Each point is reached from the start by the listed moves, each made once or not at all, plus a little noise. Is the number of moves made odd or even? Then give how often each move was made.

Moves:
(1): [  6.7 -13.0  -3.9   3.3   7.1]
(2): [ 22.2  18.5  -1.9 -23.9 -25.1]
(3): [ 7.5  3.3  8.1  5.4 11.8]
Start: [-2.0  2.3  2.1 11.4  9.3]
Points:
[ 6.1  5.9 10.3 15.3 20.9] -> odd (0, 0, 1)
[ 5.0 -9.0 -0.5 13.1 15.3] -> odd (1, 0, 0)
[ 20.8  20.8  -0.4 -12.9 -18.9] -> odd (0, 1, 0)
[ 9.6 -7.5  7.1 21.2 27.4] -> even (1, 0, 1)

Moves:
(1): [  0.9   5.1  -2.6 -13.3]
(2): [-14.6  -5.2   5.3  18.6]
(3): [ -8.0 -12.5  -4.6   6.8]
(4): [ 5.5 -1.8 17.4 -7.2]
Start: [ 6.3 -4.5 10.0 -6.1]
Points:
[-7.7 -4.6 12.2 -0.7] -> even (1, 1, 0, 0)
[-1.3 -6.2 30.4 -7.6] -> odd (1, 1, 0, 1)
[-16.0 -22.9  10.4  18.9] -> even (0, 1, 1, 0)
[ -2.3 -12.3  33.2   5.5] -> even (0, 1, 0, 1)
[ 12.5  -0.6  25.4 -26.9] -> even (1, 0, 0, 1)

Moves:
(1): [ 6.5 -5.4  4.8  4.1  5.5  2.0 -4.5 -7.8]
(2): [ 28.4  -4.1  -6.7   2.4   7.2  -6.2   8.6 -11.7]
(3): [17.1 -2.3  5.6 11.5  5.0  8.8 -6.0  2.2]
(4): [-7.2  1.0 -2.3  4.5  9.7 -4.8 -6.5 14.5]
(5): [ -5.2   7.4 -13.9   9.5 -16.9  -5.4 -10.1   0.3]
(6): [ -0.2   5.8   6.4  -3.7 -16.8 -14.7  -3.3   9.2]
(7): [ -3.8 -10.1  -2.7  10.4   0.9   8.7   6.8   1.1]
(8): [11.8 -7.9  0.2 -5.3 -0.6  2.3 -2.5 -3.8]
Start: [  1.9  -2.2 -12.9   2.8   0.0  -2.7   1.8  -1.7]
Points:
[ 25.7   0.7 -33.3  14.7  -8.6 -14.2  -0.1 -13.0] -> even (0, 1, 0, 0, 1, 0, 0, 0)
[ 54.1  -3.8 -20.3  17.5 -21.3 -18.8 -11.5  -6.7] -> odd (0, 1, 1, 0, 1, 1, 0, 1)
[ 40.7  -1.8 -10.5  18.0   4.2 -19.1  -5.7  13.4] -> even (0, 1, 1, 1, 0, 1, 0, 0)
[ 19.8 -15.9  -8.0   1.9   4.7   1.1  -4.8 -11.9] -> even (1, 0, 0, 0, 0, 0, 0, 1)
[ 29.2  -6.2 -35.6  13.7  -0.5 -16.6  -9.5  -3.4] -> even (0, 1, 0, 1, 1, 0, 0, 1)
[-13.7   2.7 -26.2  22.5 -22.6 -18.9 -10.2  23.9] -> even (0, 0, 0, 1, 1, 1, 1, 0)

Moves:
(1): [-0.6 -9.4 -5.3  2.9 -2.0  1.8  3.8 -0.8  3.1 -3.2 -3.8 -0.7  3.5 -1.8]
(2): [ -2.4  11.8  -7.4  -1.0 -12.5  -5.6  -3.9   0.7 -20.6  -7.9   0.1   2.1
  -2.8  -6.9]
(3): [-2.8  7.6 -3.9 -4.9  4.7  6.4 -5.8 -2.5  1.9  7.0 -1.6  3.4  0.3 -0.3]
(4): [ -7.2   2.5  -1.5   3.8  -2.5 -11.5  -6.1  -7.0   1.0  -9.1   2.9   9.8
  -3.9   8.7]
(5): [-14.3   4.7  -6.8  15.0 -10.4  -5.3   4.3  -4.8  -4.2   3.4   2.3  -0.9
  -6.7  -7.9]
(6): [  4.8  -6.6   7.4  -4.0   8.4 -10.6   2.8  -6.7  10.8  -3.2   8.6  10.9
   8.7  -7.7]
(7): [-2.9 -7.3 -1.5  4.4 -3.0 -2.3 -8.3  2.1 -1.0  4.4 -4.4  3.1 -0.1 -6.9]
(8): [ 10.9   3.0  -3.8 -12.6  -0.9  -3.8   5.5   1.1   5.4  12.8   0.3  -2.9
  -6.1  -2.8]
(9): [-15.3  -7.8  11.4  10.8 -12.5   5.5   0.9  13.9 -11.7   7.0  10.9  14.9
  -6.0   1.7]
(10): [  7.2  -0.6  -4.4  13.8 -16.7   3.1  -4.7  -4.6  -6.1   1.2   3.2   9.6
   5.5   2.9]
(11): [ 4.0 -4.5  1.1 -3.2  0.0 -0.3 -3.1 -1.7 -7.7  0.6  2.8 -6.9  0.4 -0.8]
Start: [-12.4   8.1   3.7   9.9   8.7 -11.0   1.4   2.1   0.9  -4.4  -2.1   2.6
   8.4   7.9]
Points:
[ -5.9  17.7 -11.3  10.4 -13.9 -35.3 -19.2 -13.4  -9.8   0.5   5.6  38.3
  10.4  -4.6] -> odd (0, 1, 1, 1, 0, 1, 1, 1, 0, 1, 0)
[-37.0  -4.8 -10.6  51.9 -48.3 -14.1  -9.5   6.5 -47.2   0.6   8.4  24.3
   2.5 -11.3] -> odd (1, 1, 0, 0, 1, 0, 1, 0, 1, 1, 1)
[-12.2 -21.7  14.5  29.9 -15.7 -12.6   1.6   2.7  -9.3  -2.0  20.3  30.7
  20.6   2.9] -> odd (1, 0, 0, 0, 0, 1, 0, 0, 1, 1, 1)
[ -2.2  16.2  -9.4  17.5 -23.1 -33.8   3.5 -14.5 -21.9   2.4  14.6  14.9
   6.3 -14.0] -> even (0, 1, 0, 0, 1, 1, 0, 1, 0, 1, 1)
[-26.0  18.0 -17.9  35.1 -22.0 -31.9  -8.9 -24.9 -13.5 -16.8   9.8  37.0
  12.7  -5.1] -> odd (1, 1, 1, 1, 1, 1, 0, 0, 0, 1, 0)
[-15.2  -3.0 -17.6  34.4 -25.8 -29.6  -7.4 -15.6  -8.2   5.0   1.6  14.4
   1.1  -1.1] -> odd (1, 0, 0, 1, 1, 0, 1, 1, 0, 1, 1)
[-24.0  17.5  -6.2  23.6 -34.1 -18.9 -20.8   7.1 -30.1  13.0   8.4  41.2
  -5.1   3.4] -> odd (0, 1, 1, 1, 0, 0, 1, 1, 1, 1, 0)

Moves:
(1): [  1.4  -9.2  -5.9  -0.6   0.7  -6.8  -4.4  11.3   9.4   3.9 -17.8 -15.1
   0.7  -9.9]
(2): [ 11.6   4.6 -11.2   0.9   0.0   2.7  -9.7  -6.7 -14.1 -10.2 -10.8   1.8
  -0.1   5.1]
(3): [ 7.2  2.1 -0.9  2.6 10.5 -2.0  2.0 -1.1  0.4 -4.2  5.5  3.3 12.3  0.0]
(4): [ -1.4   2.0   2.1  11.4  -4.7   7.6  -1.8 -11.0 -13.6  -1.8   0.7   5.3
  13.0  -5.8]
(5): [ 9.8 10.5  7.1  2.6 -2.2 -1.2  7.8  3.4  5.0 -1.6 -7.6  7.9  7.9 -1.0]
(6): [-16.2  -0.6  14.8  -8.8  -7.1   5.6   7.4   3.2  -8.5  -3.4  -2.7   3.9
  -0.8  -3.8]
(7): [  2.4   6.8  12.4  -4.3  -4.8 -10.1  -8.6   6.4  -2.6  21.3  -4.8 -15.0
  -5.9  -3.3]
(8): [ -3.9  -8.9  -8.9 -13.4   2.4  -7.3   3.5  -6.3  16.3   4.6  -7.6   1.0
   0.6  -7.9]
(9): [  5.4   8.3   2.5  -7.6  -2.8  18.3  17.4  -8.0 -20.9   7.5  13.6  -5.2
  17.3  -0.4]
(10): [ 6.4  5.3 -0.6 -0.3 -7.9 -7.8 -6.7 -3.1  7.1  0.6 -1.0 -5.5  6.6  3.7]
(11): [-13.7 -15.2   4.3   5.0   0.4   4.0   5.7  10.3  -6.4  18.2  11.9   4.1
  15.6  15.4]
(12): [-14.0  19.7  -4.7   4.5  10.5   9.8  13.0 -20.6 -15.3   2.2   2.1  -8.6
   1.8   0.6]
Start: [ -2.7  -0.9 -12.4   1.5   4.0  -3.2  -0.6  12.2  -4.7  -6.6  12.4  -3.6
 -18.8  19.0]
Points:
[  6.7  -8.9 -22.7  14.4   8.0  17.6   6.9   4.8 -49.8   6.5  16.8 -11.4
  38.9  22.6] -> even (1, 1, 1, 1, 0, 0, 0, 0, 1, 0, 1, 0)
[ -1.6  10.9  11.5   7.3   0.5   8.5  13.8   7.8 -20.5 -19.0   8.4  13.8
  12.8   9.0] -> even (0, 0, 1, 1, 1, 1, 0, 0, 0, 0, 0, 0)
[ -3.1   2.6   1.7 -11.9  -9.2   7.0   9.6  -4.7 -47.4  26.7  16.7  -9.9
  40.9  22.3] -> odd (0, 1, 1, 1, 0, 1, 1, 1, 1, 1, 1, 0)
[  9.1   1.5   8.3  -2.4   4.7   1.6  17.5  36.0 -18.9  36.2  14.6 -24.4
  31.1  19.0] -> even (1, 0, 1, 0, 1, 0, 1, 0, 1, 0, 1, 0)
[-10.6  31.9   2.9   6.4   7.4  29.2  39.7  -9.9 -48.7  -3.4   8.1 -10.8
  33.2  -1.3] -> odd (1, 0, 1, 1, 1, 1, 0, 0, 1, 0, 0, 1)
[-12.0 -33.0 -24.8  -6.2  17.0 -14.6   6.6  27.1  16.3  16.4   4.8  -8.8
  11.5  17.2] -> even (1, 0, 1, 0, 0, 0, 0, 1, 0, 0, 1, 0)
[-32.6   4.1   0.5  -4.8  19.9   4.2  38.6   1.8 -12.3   7.9  13.3   9.9
  17.9  21.8] -> even (0, 0, 1, 0, 1, 1, 0, 1, 0, 0, 1, 1)
